Each row is a point. Two turns around zero, p and q, are shown by what they do to some points. Where does a point land after both, in the order given? Backwards means that the second turn is done in reverse. Each puzzle has new turns, and all numbers are rounded.

Turn p:
[18  5] -> [18  3]
[-40 -19] -> [-42 -14]
[-6 21] -> [-4 22]
[28 -7] -> [ 27 -10]
Turn q:
[-14   5] -> [14  4]
[25 12] -> [-14 -24]
[-14   7] -> [16  2]
[38  1] -> [-31 -22]
[-36 -25] -> [16 41]
Where do these land?
p, then q backwards: [10 37] -> [-31 -22]
q, then p: [-5 35] -> [ 21 -29]
q, then p: [  2 -20] -> [-11  17]
q, then p: [  4 -30] -> [-17  25]
q, then p: [-11 -21] -> [ 0 24]

Turn p:
[48 -3] -> [-18 -45]
[-5 -2] -> [0 5]
[-32  -7] -> [ 4 33]
[-11  12] -> [15  7]
Turn q:
[ 9 10] -> [ 8 11]
[-30 -41] -> [-25 -44]
[16  6] -> [15  8]
[ 5 25] -> [ 2 25]
Where do these land?
p, then q backwards: [  7 -44] -> [-43  12]
p, then q backwards: [11  9] -> [  3 -14]
q, then p: [ 7 29] -> [ 27 -13]
q, then p: [-24   7] -> [12 22]

Turn p:
[  0 -15 -41] -> [ 26 -21 -28]
[  8 -33  15] -> [-28 -24  -5]
[ 7 -5 29] -> [-26   0  16]
[-26  42   4] -> [14 47  6]
[ 24 -13   5] -> [ -7 -24  12]
[-12  25 -12] -> [21 22 -1]
Turn q:
[-26  -8  37] -> [43 14  9]
[  4  -5 -31] -> [-25 -16  11]
[ 32 -14 -15] -> [-16 -28 -19]
[-10  27   9] -> [-1 30  0]
Where do these land?
q, then p: [-15  12  -8] -> [-7 18  9]
p, then q: [26 40 21] -> [ 33  27 -31]
q, then p: [ -2 -26  15] -> [ -5 -28   9]
q, then p: [-10 -26 -28] -> [-38  -6  -9]

Turn p:
[-16  12  17  26] -> [  3  -3 -29  22]
[ 13 -12  13  15] -> [-18  -5   4  19]
[11 36 30 19] -> [ 13 -39 -17  27]
[  1  -5 -30 -27] -> [  4  11  16 -36]
[ -5  -8  22 -10] -> [11  8 11 19]
[ -5 -23 -53 -23] -> [-13  29  14 -52]
Turn q:
[ 9 -8  7 34] -> [-14  -6 -23 -24]
[ 29   8 -28 -31] -> [39 32  3 10]
[-29   7  -1 -28] -> [  3 -10  32  23]
[-24  16  10  28] -> [-30 -12  15 -21]
[ 18   2 -24 -29] -> [34 20  5 12]
[ 11   9  15 -11] -> [-9 17 -3 14]
[-15 -35  21  36] -> [-23 -41 -29 -12]
Where do these land?
q, then p: [ -1 -14 -29  18] -> [ -3   0  35 -10]
p, then q: [ -3   1 -11 -14] -> [ 1 12  1 13]
p, then q backwards: [ 12  18 -37  20] -> [ -3 -13   7  45]
q, then p backwards: [-34  -6  36  -4] -> [ 37 -10  16  27]
p, then q backwards: [ 27   1  41 -20] -> [-37  -3  -9 -37]
